Rows are points. The ring and each string are closed loops that go straight from each point to the next, and from the last back to the first. Before rounding, they use only three directions, however many columns there are. How many times does the string pass through the ring? Passing back the other way cancels.
In the rows, zero is written as 128.

Ring (8 x 3):
[[ 92 103 140]
 [146  88 133]
 [176  99 129]
 [168 122 137]
 [141 142 152]
 [ 95 154 163]
 [ 55 151 160]
 [ 51 131 149]]
String (29 x 3):
[[179 133 143]
 [128 145 129]
 [111 138 134]
 [110 141 136]
 [124 153 144]
 [163 154 170]
 [161 137 168]
 [134 130 149]
 [115 134 131]
 [150 136 122]
 [146 127 120]
 [135 120 132]
 [175 102 142]
 [204  82 138]
 [198  71 124]
 [130 100 114]
 [120 109 128]
 [125 113 146]
 [158  81 152]
 [145  88 145]
 [116 114 136]
 [109 110 118]
 [168  71 123]
 [196  69 136]
 [183  88 140]
 [136 114 140]
 [134 118 137]
 [151 115 150]
 [197 117 149]]
Times through: 0
String (29 x 3):
[[106 117 136]
 [132  99 146]
 [167  75 148]
 [182  68 135]
 [156  90 118]
 [125 113 118]
 [135 114 140]
 [199  94 144]
 [217  98 132]
 [188 115 124]
 [139 130 122]
 [127 127 141]
 [151 123 159]
 [170 138 170]
 [137 157 161]
 [104 162 152]
 [ 96 137 137]
 [107 138 158]
 [100 146 179]
 [ 50 169 184]
 [ 31 165 167]
 [ 29 156 173]
 [  7 156 144]
 [ 54 138 139]
 [ 93 126 146]
 [ 89 117 157]
 [ 71 106 155]
 [ 66 100 139]
 [ 82 105 127]]
Times through: 5

Ring (9 x 6):
[[178 104 143 155 107 140]
 [208  81 128 122 116 126]
 [201  97 114 106 148 120]
 [169 129 113 119 170 126]
 [118 175 119 145 183 145]
 [ 92 191 130 161 169 162]
 [ 91 185 140 173 146 170]
 [109 164 150 185 123 167]
 [145 131 150 177 109 154]]
String (25 x 6):
[[ 83 201 143 199 167 160]
 [136 147 130 143 142 153]
 [ 98 173 137 152 133 177]
 [ 99 169 144 161 120 180]
 [137 139 136 143 122 160]
 [121 161 144 182 138 154]
 [107 171 158 214 130 158]
 [152 130 134 145 129 148]
 [189  87 136 123  90 149]
 [179  99 155 179  90 141]
 [157 129 149 187 124 137]
 [171 115 132 141 128 138]
 [209  78 121  98 114 132]
 [249  45 115  81 111 114]
 [196 101 125 135 142 119]
 [168 125 127 142 149 130]
 [187 102 116 100 136 135]
 [153 136 127 142 147 141]
 [128 168 131 176 179 133]
 [135 169 111 141 204 126]
 [ 99 201 125 181 207 137]
 [138 150 128 147 154 145]
 [145 142 114 108 157 149]
 [ 84 202 121 150 187 162]
 [ 40 244 138 205 195 172]]
Times through: 3

Ring (10 x 11):
[[102 164 126 199  84  94 125 142 116  78 154]
 [129 191 137 205  89  87 134 121 120  83 157]
 [142 194 129 192 105  98 137 115 136  86 156]
 [151 184 112 166 129 119 135 117 154  88 150]
 [155 152  88 119 169 154 119 126 163  92 129]
 [151 120  76  84 196 178  98 137 151  95 107]
 [138  98  72  72 201 185  85 149 137  94  97]
 [115  93  76  92 176 172  85 161 128  88 105]
 [ 94 110  89 135 133 143 100 165 126  80 127]
 [ 92 145 113 183  94 108 118 154 120  77 148]]
String (30 x 11):
[[145 187 158 193 103  84 113 112  74  91 132]
 [140 172 133 172 120 106 115 121 104  90 134]
 [158 211 163 208  97  75 127  99  88  92 144]
 [150 231 154 232  75  67 154  99 130  85 174]
 [131 203 119 207  89  95 155 120 168  80 177]
 [129 189 106 190 102 109 150 127 176  80 171]
 [134 158 105 152 134 129 121 132 143  86 139]
 [149 156 110 139 150 134 112 125 128  92 126]
 [174 166 110 124 171 143 113 110 134  98 120]
 [170 162  91 115 178 156 122 116 167  95 128]
 [181 146  82  85 206 175 109 116 163 100 111]
 [154 134  61  91 192 181 119 135 194  91 128]
 [132 132  72 114 165 163 118 144 175  86 133]
 [130 138  93 130 150 145 111 141 143  87 129]
 [144 131 101 113 169 151  95 134 117  94 109]
 [161  90  82  46 229 194  64 139 105 104  70]
 [140  72  60  39 228 207  67 157 129  97  77]
 [115  77  55  67 196 194  83 168 150  88 101]
 [120  71  67  61 202 191  69 165 119  92  85]
 [119  79  80  75 191 178  68 161 103  92  86]
 [ 83  70  64  94 163 174  81 183 129  81 108]
 [ 74 104  70 141 122 148 112 179 159  73 144]
 [ 99 133  88 153 121 134 119 157 152  78 146]
 [114 131 105 143 134 133 103 148 116  85 126]
 [120 131 119 144 135 126  92 143  88  88 114]
 [ 88 141 122 186  90 102 110 155 100  77 142]
 [ 73 159 118 218  59  87 134 158 130  69 171]
 [ 82 166 108 212  67  95 143 154 155  69 177]
 [111 158 108 176 107 115 126 142 140  80 152]
 [127 163 125 172 115 109 116 131 112  86 138]]
Times through: 4

Ring (8 x 14):
[[109  95 129 144 173 117 150 120 114 127 160 172 134  96]
 [123 112 116 129 163 116 162 136 126 124 166 164 136  95]
 [137 156 107 131 115 136 148 145 130 112 138 140 130 101]
 [144 187 107 139  68 158 119 145 130 103 102 117 128 116]
 [139 176 112 140  60 159  97 136 131 107  91 111 135 132]
 [126 141 123 142  82 150  86 121 127 117  97 121 144 142]
 [109 113 136 156 119 142  96 107 112 122 110 143 138 127]
 [104 102 137 158 152 131 124 109 106 124 133 163 131 106]]
String (26 x 14):
[[119 136 125 153 129 140 136 124 111 115 129 152 125  98]
 [114 124 126 155 157 131 156 124 107 117 148 168 121  83]
 [112  72 121 125 214  93 185 131 124 135 200 190 141  84]
 [119  67 115 107 200  89 169 136 140 140 198 177 156 106]
 [124 110 116 124 152 117 147 134 132 126 158 156 144 109]
 [127 154 118 148 108 146 130 131 118 111 120 140 126 104]
 [140 200 110 155  76 164 137 144 116  97 103 127 111  92]
 [127 147 119 144 107 143 123 130 122 114 120 137 131 113]
 [132 130 112 122 116 129 125 137 138 122 136 136 147 126]
 [153 218 102 141  25 175  98 149 134  95  74  94 126 128]
 [149 219 107 149  17 182  86 142 128  94  62  92 124 131]
 [137 198 116 158  45 175  95 132 118  98  73 109 121 121]
 [126 142 120 143 105 143 116 128 123 115 117 135 135 119]
 [133 138 114 125  92 139 101 133 139 120 115 122 150 140]
 [145 193 109 139  33 169  82 138 135 103  74  96 136 142]
 [148 235 110 163   7 193  86 139 118  87  50  91 113 122]
 [134 178 116 152  74 161 112 133 119 104  96 122 123 114]
 [126 123 117 129 125 129 125 131 131 122 136 142 144 122]
 [140 146 105 119 109 131 135 146 141 117 137 133 143 119]
 [141 143 102 114 125 124 154 152 143 118 154 141 141 108]
 [125 105 116 120 147 116 137 133 136 128 155 151 149 119]
 [125 136 119 142 123 136 132 130 122 117 131 145 132 108]
 [123 141 120 149 138 136 153 132 114 114 141 157 122  88]
 [111  76 122 128 215  95 188 131 121 133 200 192 138  79]
 [109  59 124 120 214  90 172 126 128 140 198 188 149  97]
 [119 105 121 131 147 121 133 127 128 127 149 154 144 116]]
Times through: 0

Ring (7 x 14):
[[107 148 115 124 119 125 127  78 118 142 138  70 116 117]
 [118 106 110 128 114 119 161 122 130 135 117  67 130 121]
 [132 109 126 131 129 135 183 167 135 107  87 128 138 143]
 [136 113 140 112 142 157 167 157 120  94  97 191 103 150]
 [130 121 144  96 145 165 140 121 105 101 123 207  72 144]
 [114 170 140 101 142 159 107  70  99 119 144 170  75 133]
 [105 185 129 116 132 143 106  59 107 133 144 116  99 125]]
String (26 x 14):
[[124 137 129 125 132 140 157 132 125 113 104 133 123 139]
 [132  69 122 109 124 138 173 151 123 114 112 137 100 133]
 [142 100 136 128 138 146 198 196 137  88  70 173 136 156]
 [141 141 146 134 149 156 190 193 136  78  61 198 143 166]
 [132 157 145 127 147 156 166 157 127  90  83 186 128 157]
 [139 147 153 118 154 168 167 167 122  79  81 226 112 164]
 [142  81 149  84 148 175 157 150 104  87 116 247  55 151]
 [132  87 139  85 139 164 142 121 101 105 133 205  55 138]
 [125 106 132  97 134 153 138 109 106 115 134 167  73 132]
 [122 125 132 105 134 150 136 106 110 116 129 157  86 133]
 [122 102 137  76 137 164 112  77  89 120 162 193  34 127]
 [113 180 148  89 149 172  91  54  88 115 155 203  51 135]
 [108 224 148 113 150 163  96  59 101 115 135 174  92 140]
 [115 182 136 122 139 148 127  95 115 117 120 143 113 138]
 [110 201 136 125 139 148 118  81 114 120 123 135 116 136]
 [ 96 243 133 129 137 143  89  36 108 136 142 104 117 127]
 [ 99 161 117 110 120 132  98  38 103 151 165  77  88 109]
 [113 112 117 106 120 134 129  83 110 138 148 102  87 117]
 [115 133 122 116 125 135 136  96 116 130 131 107 105 125]
 [109 104 106 114 110 119 134  81 116 150 149  55 103 108]
 [105 104  95 130 100 102 145  88 128 159 140   7 130 103]
 [113 158 116 144 120 120 154 117 135 131 105  64 154 128]
 [118 143 122 133 125 130 155 123 129 123 107  97 136 132]
 [122 108 119 119 123 132 156 123 123 125 119 108 113 128]
 [123  99 121 111 124 137 152 120 118 124 125 122  99 127]
 [122 147 129 129 133 139 156 131 127 113 102 128 130 140]]
Times through: 1
String (29 x 14):
[[116 129 125 109 128 141 131  93 111 127 136 125  92 126]
 [107 140 119 108 122 134 114  63 107 142 154  95  89 115]
 [107 116 112 105 115 128 117  62 107 149 161  77  84 108]
 [103 136 108 118 112 120 120  63 114 153 153  52 106 108]
 [112  89 108 106 111 123 135  84 112 147 152  72  89 109]
 [115  94 111 110 114 126 142  97 116 140 141  83  97 115]
 [113  72  98 116 102 110 152 102 123 152 142  39 110 106]
 [114  72  93 132  98 100 170 122 136 151 125  13 138 108]
 [118 136 115 142 120 120 168 136 138 126  98  71 154 131]
 [120 161 126 141 130 132 162 136 134 115  92 106 151 140]
 [123 108 123 113 126 138 151 120 118 122 123 124 103 129]
 [128  65 116 110 119 131 168 140 122 123 120 114 101 126]
 [125 114 126 118 129 139 158 131 122 116 113 131 111 134]
 [134  76 123 116 126 138 180 162 128 110 102 138 112 137]
 [145  96 135 132 138 145 207 209 141  85  61 172 144 159]
 [140 144 145 137 148 154 191 193 138  80  59 190 148 165]
 [130 167 143 132 146 153 164 154 129  92  81 176 136 156]
 [127 144 138 120 140 151 154 135 121 103 102 166 114 146]
 [127 159 142 122 144 155 151 134 121  99  99 176 116 150]
 [125 132 135 111 137 151 145 120 115 110 117 161  98 139]
 [130  93 137  89 138 161 141 117 103 108 134 194  60 136]
 [133  85 147  69 146 177 125 104  88 102 150 241  23 138]
 [125 139 149  86 149 174 116  92  93 103 140 225  50 142]
 [118 200 149 116 151 164 121  96 109 103 116 189 102 148]
 [119 166 136 120 139 149 135 106 116 113 116 149 111 139]
 [115 191 140 121 143 153 125  94 113 112 118 156 111 141]
 [109 212 142 116 145 157 104  66 105 118 133 158  99 137]
 [103 243 143 125 146 155  95  54 107 121 131 144 112 137]
 [111 191 134 124 137 146 121  84 114 122 124 131 114 135]]
Times through: 3

Ring (10 x 14):
[[159 144 143 112 111 139 129 111 129 138 138 134 122 130]
 [114 122 129 133 111 158 125 108 140 129 126 139 110 135]
 [ 71 102 112 149 116 171 126 108 151 123 114 144 102 139]
 [ 47  90  98 151 127 175 132 113 159 120 108 148 102 142]
 [ 51  92  93 142 135 170 136 119 159 123 111 150 107 143]
 [ 76 105  96 125 138 159 139 125 154 129 121 149 115 144]
 [119 127 108 103 136 143 140 128 143 137 134 146 126 143]
 [168 150 129  87 130 127 139 126 130 145 147 139 135 137]
 [187 158 141  85 124 121 137 122 124 146 150 134 136 132]
 [188 157 147  93 117 124 134 116 123 144 147 132 132 129]]
String (30 x 14):
[[150 143 121  93 125 137 133 126 134 143 146 144 129 143]
 [180 160 127  75 120 130 129 129 127 150 160 144 136 148]
 [214 173 143  67 122 114 135 128 118 154 163 136 144 137]
 [211 167 152  78 130 107 145 122 118 148 150 127 143 122]
 [169 146 140  99 129 125 142 118 129 140 138 132 132 126]
 [136 134 126 111 121 144 132 118 137 137 135 140 122 137]
 [167 150 139 101 112 136 127 116 128 142 146 137 126 136]
 [197 164 154  95 100 131 121 111 119 145 154 133 128 134]
 [192 158 158 103 109 126 130 109 120 142 144 127 128 123]
 [165 144 148 113 116 133 134 110 128 137 135 130 124 123]
 [136 131 132 118 124 141 137 114 136 134 129 135 121 129]
 [119 125 125 125 116 153 128 112 140 132 129 140 115 136]
 [ 92 115 119 139 103 171 116 108 145 128 126 146 103 145]
 [ 72 106 112 149 102 181 114 106 150 124 121 149  98 148]
 [ 50  94 108 162 104 187 115 104 155 119 112 149  92 145]
 [ 75 101 116 149 123 165 133 108 151 122 110 140 105 132]
 [ 96 110 119 136 130 152 140 112 146 126 115 138 113 129]
 [ 88 109 112 134 126 159 134 115 149 127 119 143 111 137]
 [ 41  90  93 151 120 183 124 114 160 121 112 153  99 150]
 [  7  74  80 163 125 193 126 115 169 116 103 157  93 153]
 [ 12  73  81 159 138 183 137 118 169 116  99 153  98 145]
 [ 19  77  80 152 142 178 139 121 168 118 102 154 102 146]
 [ 89 108 108 128 142 149 146 120 150 128 116 141 118 132]
 [112 119 117 119 136 144 143 119 144 131 123 139 121 132]
 [ 96 115 107 121 129 156 134 121 148 132 127 147 116 143]
 [ 68 106  85 118 133 167 131 130 156 132 128 158 114 158]
 [ 94 117  93 106 138 153 137 132 150 136 133 153 122 152]
 [131 131 112  97 143 133 146 130 141 139 135 143 132 138]
 [144 135 124 100 139 130 146 124 136 139 134 137 131 131]
 [139 134 123 104 132 136 140 122 137 138 135 139 127 135]]
Times through: 5
String (23 x 14):
[[118 127 134 137  93 166 112 103 137 130 132 141 105 140]
 [112 118 132 138 118 153 133 106 141 127 119 135 111 127]
 [113 119 124 128 127 148 138 113 142 130 122 137 117 130]
 [ 64 100 106 148 114 176 123 110 154 123 116 148 101 145]
 [ 25  82  96 167 113 192 120 107 163 116 105 152  90 147]
 [ 41  87 103 162 121 180 128 107 159 117 104 146  96 139]
 [108 117 121 128 129 149 139 114 143 129 121 138 116 130]
 [ 84 109 111 137 116 167 126 113 149 127 122 146 107 143]
 [ 57 100 108 156  99 188 110 105 154 122 119 151  93 150]
 [120 123 136 136 111 153 128 104 138 128 123 134 111 128]
 [160 140 148 118 118 133 136 108 129 135 131 128 123 121]
 [157 140 140 110 125 131 139 114 131 137 133 132 127 125]
 [159 145 136 104 114 139 129 116 130 140 143 138 125 136]
 [207 170 149  79 111 122 128 120 118 150 160 135 136 136]
 [212 169 150  76 126 110 141 123 118 150 154 130 143 127]
 [161 143 134 100 131 127 143 120 131 140 137 134 131 128]
 [150 142 127 100 124 137 134 122 134 141 142 140 127 138]
 [180 159 132  81 118 130 129 126 126 148 156 142 134 144]
 [213 170 148  72 126 110 140 125 118 151 157 132 143 130]
 [178 150 144  96 132 118 146 119 126 141 138 129 135 121]
 [146 138 130 107 121 140 133 118 134 138 138 138 124 135]
 [171 153 142 102 104 140 121 113 126 142 149 138 123 139]
 [139 137 133 117 106 152 121 111 134 136 138 140 116 140]]
Times through: 5

Ring (8 x 14):
[[ 99 132 128  41 121 144 161 136 187 214 127 147  65 181]
 [ 76 140 155  45 113 156 135 143 207 248 140 164  46 152]
 [ 77 138 164  70 114 161 115 154 194 227 145 178  68 113]
 [ 95 128 157 103 120 160 104 165 160 172 144 185 114  76]
 [131 100 133 136 145 145 110 170 104 113 106 170 166  63]
 [153  77 112 133 168 130 132 162  80 115  62 140 168  96]
 [155  77 103 114 169 125 150 153  88 130  55 128 152 130]
 [138 100 103  76 149 128 167 142 127 156  83 129 117 168]]
String (31 x 14):
[[ 98 137 158 125 109 165  89 176 149 118 173 207 152  36]
 [107 115 158 137 131 159  87 177 129 136 132 191 150  36]
 [123 118 143 151 126 157  90 181 109  74 149 199 190  22]
 [130 120 126 129 124 149 116 170 115  74 147 184 181  63]
 [127 116 124 110 130 144 129 161 125 111 129 169 153  95]
 [131  97 125 112 150 139 130 159 114 144  90 152 139 104]
 [135 111 116 109 135 140 137 159 117 104 120 162 158 105]
 [166  78  96 131 166 124 146 159  71  83  66 136 185 109]
 [177  54  88 126 191 113 160 152  56 117  16 107 168 138]
 [165  69  91 107 177 117 166 147  80 130  38 112 150 154]
 [162  59  93  95 189 112 173 140  85 175  10  96 121 178]
 [135  83 116  87 166 128 154 144 120 195  51 121 103 158]
 [126 100 122  86 149 136 146 148 133 179  84 139 109 143]
 [126 109 118  86 139 137 148 149 135 153 105 147 121 138]
 [131  87 120  85 162 130 151 145 125 196  58 125 101 154]
 [147  74 106  89 175 121 163 142 106 186  34 110 111 168]
 [169  58  88 102 189 111 173 142  76 153  13  98 137 171]
 [167  78  88 114 168 119 163 151  78  98  59 124 170 139]
 [145 108 105 109 138 135 146 157 108  87 116 156 169 114]
 [166  86  96 137 157 128 142 163  70  57  86 147 201  94]
 [176  49 106 167 194 122 124 170  36  92  21 130 199  71]
 [153  66 124 155 178 132 113 171  66 120  47 144 175  66]
 [130  84 137 128 163 140 115 164 104 165  67 150 136  85]
 [119 108 135 106 140 145 124 160 132 156 107 161 128 100]
 [116 125 135 113 121 152 116 166 136 113 147 182 152  78]
 [105 140 150 127 106 163  94 176 143  92 181 209 167  37]
 [ 94 126 165 118 122 163  89 172 153 165 143 193 125  51]
 [ 95 112 162 104 137 156 102 163 154 209 109 171  97  82]
 [104 107 149  95 142 149 118 157 149 207  97 158  95 107]
 [108 127 139  95 121 152 123 159 152 149 141 175 124 100]
 [ 99 148 148 109  98 164 104 170 160 105 190 207 151  58]]
Times through: 2
